Rows are points. The last column is the point's height on a tilted bowl or saddle (a function of degree 2), plus a little noise. Count its main directions that bend up, bend down and stay straight.
(in the rows, 128 means zero)

Points:
[[151  93  85 175]
 [114 156 185 182]
 [176 126 163 136]
 [117  89  93 136]
 [140  55  77 145]
 [154  98  99 155]
 [124  71 141  82]
 [118  88  80 156]
 [ 98 151 138 128]
 [109  57 146  53]
 [118 112 149 130]
 [144  75 132  97]
 [ 85 155  98 116]
 [142 147  89 147]
 [116 128 122 129]]
Directions: 1 up, 1 down, 1 straight

Points:
[[146  97 148 127]
 [155  87 125 153]
 [128  93 130 135]
 [107 119  77  61]
 [106 139 136 124]
 [166 127 119 135]
 [134 119 149 113]
 [142 125 129 120]
 [139  96 109 131]
 [ 91 106  83  72]
 [217 110 134 187]
 [101 180  69  93]
 [ 73  92 148 163]
 [105 105 153 126]
 [142 125 173  85]
 [184 100 164 116]
 [ 52  98 148 182]
 [ 55 144 115 141]]
Directions: 2 up, 1 down, 0 straight

Points, 26 rows:
[[ 67 118 121 130 127]
 [ 95  94 160 133 162]
 [154 201 143 140 117]
 [168 141 168 144 130]
 [154 168 174 143 130]
 [113  82  92 143 114]
 [108 129 130 174 160]
 [178 138 182  93 132]
 [146 200 103 173 156]
 [130 129 130 124 150]
 [189 137  96 110 162]
 [135 212  92 108 184]
 [245 124 166  81  28]
 [ 82 123 125 126 140]
 [ 85 130  95 136 130]
 [130 108 106 144 141]
 [121 163 128 158 147]
 [182 138 164 102 122]
 [119 216 115 113 147]
 [129 136 170 143 159]
 [156 159 113  88 186]
 [161 120 153 145 136]
 [121 123 154 109 164]
 [127 109 142  94 160]
 [133 149 141 101 167]
 [ 72 167 150 113 158]]
Directions: 2 up, 2 down, 0 straight

Points, 22 rows:
[[ 88 144 136  65 167]
 [150 149  95 117 132]
 [177 162 195  98 197]
 [149 153 137 142 142]
 [ 94 168 132 109 154]
 [150 130  96 169 136]
 [136 105 145  69 157]
 [ 89  64 133 174 159]
 [ 63 127 191 178 125]
 [149 126 168 201 183]
 [ 75 120 146 187 157]
 [106 109 130 123 131]
 [110 121  76  73 180]
 [106 114 134 108 132]
 [109 127 137 118 130]
 [124 170  90 145 135]
 [147 100  99  88 160]
 [110 134 137 121 131]
 [117 122  97  92 153]
 [ 81  96  49 111 203]
 [133  75 129 172 160]
 [134 129 112 155 136]]
Directions: 3 up, 1 down, 0 straight

Points:
[[101 118 158 121 124 113 135]
 [ 96 114 158 121  97 128 125]
 [145 121 116 150 155 161 122]
 [ 89 127 148 106 189 148 118]
 [ 95 130 105 137 167 162 131]
 [150 151 109 117 133 151 128]
 [117 100 154 120  96  87 117]
 [150 152  62 175  91  94 162]
 [108  51 119  55  90  79  27]
 [116 178 154 119  76 155 129]
 [141 118  92 120 158  91 148]
 [172 129  76 101  88 108 167]
 [137 119 151 121 163  99 119]
 [151 147 123 113  91 125 129]
 [129 114 123 120 184 139  99]
 [121 144 119 131 143 121 133]
 [ 81 128 122 210 173 158 157]
 [ 90 144 144  97 130 151 145]
 [ 77 112 139 167 117 113 164]
 [128 137 105 125 173 117 120]
 [117  79 107 133 102 140 150]
 [137  82 174 105 174 124  80]
 [120 108  70 148  87  80 181]
 [135  98 162 173 152 139 160]
 [137 109 153  93 111  89 110]
 [132 124 205 157  89 105 175]
 [193 127 129  59 155 123 102]
 [164 120 109  99 167 147 105]
 [114  90  76  92  96 159 170]
 [152 178 132 144 161 159  91]
 [148  74 168 145  75 100 121]
 [126 123 118 124  99 186 154]
 [129 138 150 140 184 139 107]
 [109 138 100 175 105 141 127]
 [130 176 195 128 114 144 179]
 [105 165 131 110 130 108 149]
 [141  65 127 137 131 126 141]
 [182 111 116 101 108 148 134]
 [111 122 163 141 129 143 150]
 [136 131 132 119  85 129 121]
 [104 116 164  91 150 136 124]
 [ 76 119 127   7 153 122 114]
 [107 159 109 167 128 103 146]
 [ 46 168 104 146  28 101   7]
 [115  81 128 108  89 108 102]
 [163  94 117 119  88 162 145]
 [156 126 122 125 106  84 146]
 [127 112 124 124  92 167 142]]
Directions: 3 up, 2 down, 1 straight

Points:
[[ 99 143  93 136 179 157 101]
 [ 33 122 140 103  97 171  79]
 [145 191 116 112 139  86  93]
 [132  81 162 106  88 123 112]
 [142 150  86 199 129 179  83]
 [ 83 102 174 123 144  80  92]
 [139 168 163  95 149 142 100]
 [141 112 170  93 104 104 112]
 [116  94 165  74 156 101  91]
 [189 130 119 184 104 181  93]
 [ 92 126 151 133 124 111 120]
 [178 111 208  96 114 179  69]
 [114  89 126 176 104 120 107]
 [173 129 120 126 144  94 116]
 [106 125 107 136 125 110 123]
 [145 130 113 150 128 119 126]
 [146 150 136 115 121 207  94]
 [116  84 152 184 129  92  90]
 [164  73  99 127 105  89 101]
 [ 50 124  94 136 112 109  93]
 [ 91 105 115 165  41 123  87]
 [ 87  99 161 114 136 135 111]
 [141 190 120  85  74  72  73]
 [166 121 150 144  90 135 121]
 [151 139  99 155 101 143 118]
 [110 144 110 197 109 133  96]
 [120 160 203 175 215 112  41]
 [119 118  91 144 118 101 117]
 [140 164  94 106 117 169 103]
 [122 109 149 127 190 124 105]
 [165 149 139 183 122 174 101]
 [134  70  91  97 183 158  76]
 [128 113 137 161 143 119 121]
 [139 107 160 132  73 116 118]
 [148 178 154 121 128 171 100]
 [149 180  97 101 159  66  80]
 [104  76 119  57 107 119  88]
 [115 117 143 149 161 111 116]
 [193  93 184  97  93 142  88]
 [132 111 177 112 102 101 113]
 [110 152 154 116 125  89 113]
 [183 103  79 121 102 114 103]
 [180 128 130 182  32 156  75]
 [ 83 129 156 159 128 157 108]
 [129  98 154  84 146 126 108]
 [147 104  80 181 121 109  97]
 [130 156 136 132 154 137 120]
 [110 100 191  86 146 161  85]
 [125 148 104 192 136 149 101]]
Directions: 0 up, 6 down, 0 straight

Points (66 x 9):
[[111 154  98 152 147  40 144 132 144]
 [112 163 113 133 104 128  84 111 121]
 [126 131  82 149 136 107  99 151 148]
 [106 132 129 105 114  84  80 113 123]
 [145 104 112 149 176 123 159 162 115]
 [ 89 112 122 159 139 171 143  76  74]
 [ 98 163 116 105 119 148  91 108 118]
 [122 153 188 119  87 142 139 110 110]
 [133  84 169 201 103 140 136 100 100]
 [120 118 137 132 114 105 100 187 135]
 [132 152 134  63 153 163 119  98 139]
 [143  54 118 195  68 114 196 109  77]
 [133 167 143  92 158 203 114 113 124]
 [141 183 139 107 134 141 138 113 116]
 [202 145 129  81 122 152 167 118 103]
 [146 161  90 101 107  86 102 180 113]
 [164 100 116 147 133  45 100 124  96]
 [ 96 171 115 160  90 147 168 143  73]
 [137 153 143 126  64 119 187 103  63]
 [149 132 120 206 123 152 176  88  83]
 [139 119 126 122 189 123  74 141 125]
 [ 64 145  60 151 156 163 161 168 119]
 [179 177 121 132 131  43 133 111  82]
 [140 122 108 119 174  92  83  94 134]
 [171 166 123 143 186 119  89 114 155]
 [211 138 119 100 121 103 162  77  68]
 [156 161 119 109 135 125 118 154 123]
 [171 181  59 127  92 146 109 136  68]
 [111 150  75 101 111 176 108 120  92]
 [121 177 142 119 127 208  68 148  82]
 [125 159 156 130  85 109 140  99  96]
 [ 85 128  96 144 155  97 107 128 147]
 [147  82  92 133 115 203 109 144  69]
 [177 113 141 147 132 106 150 104 110]
 [ 88 120 119 155 134  66 120  84 107]
 [158 131 121 164 221 106 126 114 120]
 [163 138 165 111 204 193  97 153 104]
 [136 171 115 158 200 149 110 129 135]
 [168  93 115 133 132 135 102 132 111]
 [ 94 131 118 105 140 167 111 142 104]
 [118 116 176 168 127 130 113 122 118]
 [ 84 153  56 121 125 112 117 143 147]
 [131 158 158 163 125  77 152 100 101]
 [ 82 110 166 177 164 100 106 139 104]
 [ 96 194 116  91  63 169 147 116  26]
 [140 131 151  84  94 104  87 147 119]
 [176 120 116 151 107  83 157 134 101]
 [154 133 112 184 146 164  82 111 142]
 [ 94 117 143 135 173 158 123 177  85]
 [163 150 110 114 197 128 139 131 128]
 [ 86 114 108 112  52 160 122 131  48]
 [ 92 146  83  63  74  92 113 144  86]
 [168 109 224 135 156 112 131  91 124]
 [160 233  80 129 144 106  93 159 114]
 [156 173 194 157 136 139 175  81  82]
 [140 102 153 121  84  81 152 159 128]
 [131  98 128 108 155  83  97 156 105]
 [103 127 121  96 207 126 117 111 117]
 [130 144 107 149  95 119  93 177 126]
 [ 83 183 149 111 128 143 136  99  92]
 [142 175 102  49 154  80 140 101 107]
 [ 53 153 112 138 192 123  75 145 130]
 [121 166  92 123 148 184 136  62 115]
 [127 110  82 142  88  76 139 135 108]
 [146 187 167 168 118 124 176 125  73]
 [121 142 106 134 165  98 108 160 145]]
Directions: 2 up, 4 down, 2 straight
